Each row of a before or after table is a point. One or more steps were done to the points. Then noise was added and the rows were shuffled. The steps act on how far a point lies along the listed directions, d1 being the first. What was done? A step turns or swaps two directions, mirrors them in a line or flattens them onto one, adds a multiple of one to another, or multiplies one. Angles are multiples of 10 degrees, from the lower direction toward the higher: turns from -170 to 170, lines from 10 to 170 but not 90. Use the fewest steps. Two steps may share a direction if one is a turn and the other turns, adds or multiplies; they go together, in the order done. Otherwise the lowest direction goes first.

Directions:
(1): [ 23 -40]
(2): [40 23]
Before, 11 rows:
[[-12   3]
 [  4  -4]
 [-50 -36]
 [ -2  41]
 [-32   4]
 [ 16   9]
 [-25  36]
 [-34  23]
 [ 49 -10]
 [ 21 -69]
 [ 35  57]]
After, 11 rows:
[[ 33 -18]
 [ 39  13]
 [  9   9]
 [ 42   3]
 [ 34 -61]
 [ -5   2]
 [-69  16]
 [ -4 -17]
 [-33 -35]
 [ -9  59]
 [ 21  26]]
Steps: turn d1 and d2 by -120 degrees

Directions:
(1): [ 21  33 -40  33]
(2): [-41  13  24  43]
(3): [-20  51   2 -35]
Before:
[[ 10  10 -16   2]
 [ -3 -24   8  18]
 [  5   8 -15   6]
 [ -4   6   4  -9]
 [ -4  13  -3  -8]
 [-40  36   7  35]
 [ -7   5  11 -19]
 [  3  15   7  -2]
 [ -5  14   3  -6]
 [-11  12   8   6]
 [  5  18 -15   0]
 [-36  -3  23 -21]
 [  0  25  -4   9]
 [-14  10  11  -6]]
After:
[[  -5   37   -4   30]
 [   3   12   -2  -16]
 [  -3   23   -3    4]
 [   4   24    2    7]
 [ -22   22   11   18]
 [   1   19  -14   -3]
 [ -28  -34   33   20]
 [  15   23  -26   -1]
 [   9    8  -18    4]
 [ -50   16   22   10]
 [   0   12   -3   -3]
 [  21    7  -25   -9]
 [ -28   24   14   32]
 [-107   71   36  121]]
Steps: add 1 times d3 to d1; multiply d2 by 3

Directions:
(1): [ 18  -3 -56 -26  43  46  11   7]
(2): [ 58  -5  -6   8  28 -47 -36  23]
Before (9 x 8):
[[-38  19 -43 -39  -1  95  71 -43]
 [ 56 -22   6  -2  18 -60 -61   8]
 [ 13   9  78  42 -45 -56 -38  -9]
 [-35  -5  11  -3 -27   7   5  -8]
 [  3  27  10   8   8  13   8   9]
 [-22  -1  41  29 -47 -72 -37 -19]
 [-40  14  -9 -18  -5  41  16 -13]
 [ -2 -23  19   6 -21   6  -9   4]
 [ 61   0  -3   9  30 -42  -1 -11]]
After:
[[-45  20  31   6 -31   6   4 -11]
 [-16  -5  15   5 -28 -23 -14  -2]
 [ 14 -23  14   8 -13  -5 -18   5]
 [ 60 -18 -53 -29  50   2 -38   0]
 [ 38  -9  -5  16   4 -81 -60   2]
 [-77  20  43  -1 -74  32  59 -55]
 [  6  32  15  10  10   9   6   9]
 [ 82   1  23  18  17 -53 -60  12]
 [ 49   4 -37 -15  45   4  21 -12]]
Steps: turn d1 and d2 by -60 degrees

Directions:
(1): [-28  24 -43 -11 -64  14  -5  33 -19 -44  20]
(2): [-38 -27  52  12  -5   9 -23 -35  10 -66 -12]
Before, 11 rows:
[[-29   0   7  13 -22   3 -23  -4  -9 -36 -26]
 [-43 -12   5   0 -28   0 -14  17  -5 -62  19]
 [-52  25 -49   3 -87  23  -1  38 -28 -99  22]
 [-43 -26  78   3   5  -3 -21 -48  18 -94 -28]
 [-18   7 -62 -13 -24  10  -7  29 -16 -21   7]
 [  6   2  10   6  23 -14  -7   6   3  14   4]
 [ -8  23 -38 -16 -33  -5  24  16  -6  18  28]
 [-47  36 -71 -14 -92  14 -31  49 -29 -98  31]
 [ -9 -34  42  18  35 -14   4 -32  -2  -3 -12]
 [ 27  -9  22  -3  11   1   1 -15  28  33   1]
 [  4  42 -59 -23 -58  21  11  34   8   4  29]]
After, 11 rows:
[[ 39 -47  78  23 117 -29 -18 -62  33  38 -38]
 [ -7  11  -7   3  -8  -8 -13  22  -6 -13  11]
 [ 22 -19  16   4  56 -24  12   5   9  47   4]
 [ 41 -40  70  33 100 -21  21 -53  25  48 -36]
 [  1  13 -48  -1 -21 -11  23  30 -30  21  17]
 [ 18   4  -3  13  25 -15   1   2  -2  46 -28]
 [-11 -27  65   7  21  15  -9 -57  45 -23 -13]
 [ 64  40 -47 -24  30 -27  43  37  -3  90  -4]
 [-29 -21  46   1   5  -4   5 -43  18 -22   6]
 [  1  10 -15 -11 -46  12  -7  11  10 -10  19]
 [ -8 -37  21   8  50  -2 -16 -36  13 -10 -22]]
Steps: turn d1 and d2 by 160 degrees

Directions:
(1): [-24  20  43 -25   3 -38  -8  30 -47 -52  11  20 -58  -2]
(2): [-43  -7  29 -20  52 -22 -20 -16 -33  48  14 -12  37  51]
(3): [ 27 -75   9 -18 -26 -18   5 -18 -10 -48 -19  31  34  42]
(4): [ -3   9   8  51 -45  14 -20  67 -10  -8  28 -27  25  49]
Before (12 x 14):
[[-52  86  50  33  -3   4 -40  74 -45  17  44 -44 -46  23]
 [ -9  20  10 -31 -32  -8  23  18 -20 -82 -12  46 -77 -45]
 [  2 -30   7 -41  49  34   4 -41   8  27 -16  -9  40   3]
 [-18  14  26 -11  19 -15   5 -21   8  31   1  -7  15  17]
 [  1 -49   1 -36  29  -7  13 -58   4  44 -22   1  81  69]
 [ -8 -13 -12  20 -21  -7 -21  13  15  13  32  13  32  35]
 [ 10 -50  -8 -12 -16  -9  -3  12 -10 -22 -16  60 -13  -1]
 [  4 -30  -5   3   2  -6  -8  -7 -14  11 -16 -19  37  21]
 [ 15 -10 -49   5   3  10  17 -34  22  64   1 -17  42  -6]
 [-10  59  15  32 -31  15 -15  68  22   2   9 -36 -49 -34]
 [  1  47   7  14 -38  -2  16  50 -25 -50  -4   5 -37 -21]
 [ 50  44 -50  75 -85  60  12  37  37 -30 -16 -13 -37 -52]]
After:
[[  30  -48  -17  -27   11   10   13  -61   56   31  -49    2   27  -25]
 [   6   19   12   26  -35    4    7   21   21    1    4  -12   11   12]
 [ -25  -22   15  -21   12  -23  -18   21  -36   -5    2   50  -23   12]
 [  79  -62  -41   12  -58   47   26  -56   62  -19  -46   13   28  -22]
 [ -17   37   26   16    2   44  -18   59  -12    0   27  -40   -1    9]
 [  -1   21    0    9  -12   -4   -9   31  -18  -16   -5  -19  -26  -26]
 [ -24  -68   22  -57   17  -23   10  -49  -31  -11  -19   39   48   59]
 [  15  -36   -9  -39   13  -12   30  -55  -10   -8  -43   27   35   -3]
 [   0   20  -21    3  -17   -9   -3    4   25  -12   20   31  -33  -36]
 [ -16   58  -24   23    0    5    2   25   -5   54   32  -35  -14  -21]
 [ -19   82   17   28  -37   10   -2   88  -14  -25   28  -23  -48    6]
 [ -13    8  -17  -48   81    0   16 -113    1   70  -44   13   -8  -45]]
Steps: swap d1 and d3; turn d2 and d4 by 130 degrees

Directions:
(1): [ 21  32   2   6  58 -46 -36 -14   5 -26  22  30 -52  28  -6 -52 -33  49
 -14  22]
(2): [ 21 -24   2  16  25  30  -3   3   2 -13  24 -47 -55  -7  62   2  30 -33
  40  69]
Before (8 x 20):
[[  4  16   7  -1  24 -31  -9  -9  -1 -12   6  25 -17   9 -20 -11 -35  27
  -15  -7]
 [-16 -24   6 -13 -42  28  20  16   0  12 -16 -13  35 -20 -17  29  33 -29
    2 -23]
 [  9   1  -5   9  17   3 -18   0  -6 -11  11 -10 -36  -3  24   0  20  -6
   13  37]
 [-17  -2  -2   1 -23  11   0   6  -4   8  -9  -5  19 -12   2  28  10 -14
   11 -20]
 [  8  -5   4  12   2  17  -6   0   0  -7   7 -27 -25  -3  27   8  28 -10
   27  31]
 [ -8  11  -2  -5  -8 -19   2   0   4   3  -2  22   7   3 -19  -3 -15   4
    3 -17]
 [ 12   4   3   4  25 -12 -13  -5  19  -8   9   0 -17  -7   8 -20 -13  23
   -5  12]
 [ -2   4   0  -7 -15  -3   8  -5   6   5  -4   0   7   7  -2   5  -3   0
    4 -11]]
After (8 x 20):
[[ -46  -62    3  -24 -122   84   69   34   -8   48  -46  -45  110  -54
   -15   98   74  -89   14  -61]
 [ -12   20   -2   -8   -8  -34    1   -4    6    6   -3   38   15    8
   -34  -10  -30   18   -9  -32]
 [ -32  -23   -6   -5  -63   41   27   15   -7   30  -24  -22   62  -29
     1   66   29  -46   16  -42]
 [  19   47    9    2   70  -78  -42  -24    3  -32   16   62  -51   35
   -38  -57  -72   79  -37   -2]
 [  -9    2    0  -10  -27   -1   16   -4    8   11  -10    0   24    4
    -8   12   -1   -4    0  -20]
 [  25    1   -6   16   43    0  -30   -4   -5  -25   27  -22  -76    3
    47  -16   25   -4   23   73]
 [  17  -20    4   19    4   37   -4    3   -3  -11   17  -51  -47   -9
    57   16   46  -32   50   60]
 [  28   24    6   10   68  -40  -37  -15   22  -28   25   16  -55   10
     9  -53  -34   55  -12   33]]
Steps: multiply d1 by 3; multiply d2 by 2
